Rows are points. Before rounding, the points of a table are all equally far from one centre. They may lie mostly on one side of it. Where is the centre, to within rounding?
In the rows, 128 means zero.

Points (7 x 3):
[[ 78 167 141]
 [ 81 157 185]
 [ 94 167 199]
 [ 74 164 164]
 [ 96 122 178]
 [117 210 163]
 [ 97 196 137]]
Centre: [124 160 159]

Points, 11 rows:
[[132  60 125 224]
 [187 148 146 160]
 [158 125 105 215]
 [111 121  84 188]
 [129 124 164 205]
 [134 114  65 128]
 [163  93  86 217]
 [ 95  92  93 193]
 [183 152 122 167]
 [150 150 123 194]
 [131 114  69 188]]
Centre: [150  85 127 155]

Points, 12 rows:
[[ 86 113 194 133 172 105  87 129]
 [133 124 179 115  90  11 105  92]
 [188 107 159  98  83  95  80 157]
 [180 101 203  96 144  86  83 141]
 [120 103 147 115  84  45  56 128]
 [142 145 128 127 114  48  34 114]
 [172 185 157  92  83 138  79  68]
 [119 130 221 128 108 119  70 118]
 [130 154 216  75 106  84  90 100]
 [163 101 181  51 124  96  56  91]
 [144 194 161 103 115  45  90 112]
 [155 119 207 110  77  68  66 101]]
Centre: [144 118 137 124 126 102 117  85]

Points:
[[176 121  77 142 112 117 121 106  84 152  98]
 [157 183  49 128 146 128  60 143 114 182 139]
 [138 155  30 149 113 108 108 118 123 150 156]
 [167 216  87 207 152  89 104 143  52 135 166]
 [135 172  16 188 133 100  86 132 105 130 144]
 [165 162  70 160 106 148  54 119  99 136 125]
 [162 160 106 229 132 162  33  99 115 165 129]
 [171 130  25 187 162  96  60  96 148 122 169]
 [164 169  58 178 171 107  30  46  87 160 140]
 [187 141  61 164 146 143  58  57  95 117 187]
 [148 193  87 147 117  95 118 135 125  93 118]
 [178 167  49 178 164 124  73 123  29 164 134]
 [150 167  60 150 119 139  65 121  69 164 125]
 [146 122  72 165 169  85  80 124  48 115 100]
 [192 182  58 188 137 175  95  89  87 107  86]
 [143 146 112 119 206 142  35  97  74 107 154]
 [135 171  98 157 114 108  54  91  87 163 110]]
Centre: [157 161  99 182 198 132 115 103 117 145 139]

Points, 18 rows:
[[215  69 148 120 180 121 113 104 158 152 167  80]
 [208 131 124 103 201 136  80 139 157 166  98  69]
 [137 114 140  98 134 153  25 125 223 129 152  62]
 [198 154 173 116  98 148 139 120 169 166 104 106]
 [211 132 110  88 117 183 139  75 201 187 134  71]
 [192 118 128  97 182 195 100 120 124 162 157  78]
 [199 114 164 134 154 160  71 122 168 127 177  90]
 [212 102 134 158 117 104 106 111 150 174 101   9]
 [211 136 142 123 165 132  68  83 135 133 114  26]
 [165 120 152 127 178 104 106  90 158  73 113  60]
 [204 128 141  88  85 152  67  79 147 121 119  26]
 [199  59 129 137 144 119 114  92 189 160 111   8]
 [198 102 128 145 156 102  97  63 219 128 126  37]
 [218 160 107 120 141 149 101 137 152 118  83  82]
 [225  85 116  63 143 128 110  94 143 135 142  20]
 [194 143 153 134 140 135  91 124 155 117 212  63]
 [197 148  90 124 154 189 128 137 195 138 108  36]
 [150 114 211  99 152 117 115 123 132 146 165  85]]
Centre: [143 121 109 108 126 123 108 111 163 155 137  65]

Points:
[[164 127 194 118 149 135 137 146  56 108  95  95 180 109  65 119 105 127]
 [196 146 167  81 105 122  94 105  79 146 106  75 166 124  64  76 125 170]
 [147 167 193 131 116 144 126 128 105 152  67 168 177 145  77 108 109 125]
 [151 124 179 108  91 101 125 103  86 148  40  83 163 153  92  96 109 142]
 [158 128 185  92 135 128  80 126  79 124  47  82 143 118  71 110 112 163]
 [174 101 181 105 174 132  96 149  60 123  70  98 146 143  56  86 121 145]
 [166 109 249 124 130 106  82 110  40 157  87  74 134 126  96  99  85  92]
 [171 133 179 139 130 112 114 106  52 136  98  77 179 147  68  91  71 107]
 [156 120 224 106 130 143 114 127  70 150  46 114 162 107  77  94 108 129]
 [212 146 189  72 167  99 112  94 137 143  74 123 191 143  74 106  88 143]
 [162 113 206 146 144  87  85 125  62 137  52  85 142 129 119  96 101 149]
 [208 139 205  67 139 121  89 112  54 135  85 153 102 101 102 134 105 150]
 [222 141 231  90 102 106 131 142  74 164  75 113 114 178  89 110 112 129]
 [210 113 212 131 152 104 106 115  51 118  79 120 153 127 112 121  78 114]
 [214 154 188  77 146 122 124  75  77 121  60 128 145 144 101 127 101 141]
 [164 122 194 125 137 108 127 122  55 164  73 106 114 113  81  70  61 145]
 [168 118 158 125 101 114 179 133 110 102  85 111 158 131  91  94 114 142]
 [200 173 176 147 129  92 126 163  84 140  61 106 155 137  73 131  91 127]
 [184 127 228 155 162 121 101 138 116 155  53  73 120 108  92  42 129 105]
 [200 107 149  86 116 111 110  72  66 173 104 132 169 132  69 101  97 159]
 [172 129 215  77 113 126 118 142  63 116  79  99 108 157  61 103  82 116]
 [188 123 184 144 167 121 124 142  86 133  43 103 160 122 102  98  99 145]]
Centre: [159 130 174 106 152  97 111 112 122 170 128 107 114 125  98 122 143  92]
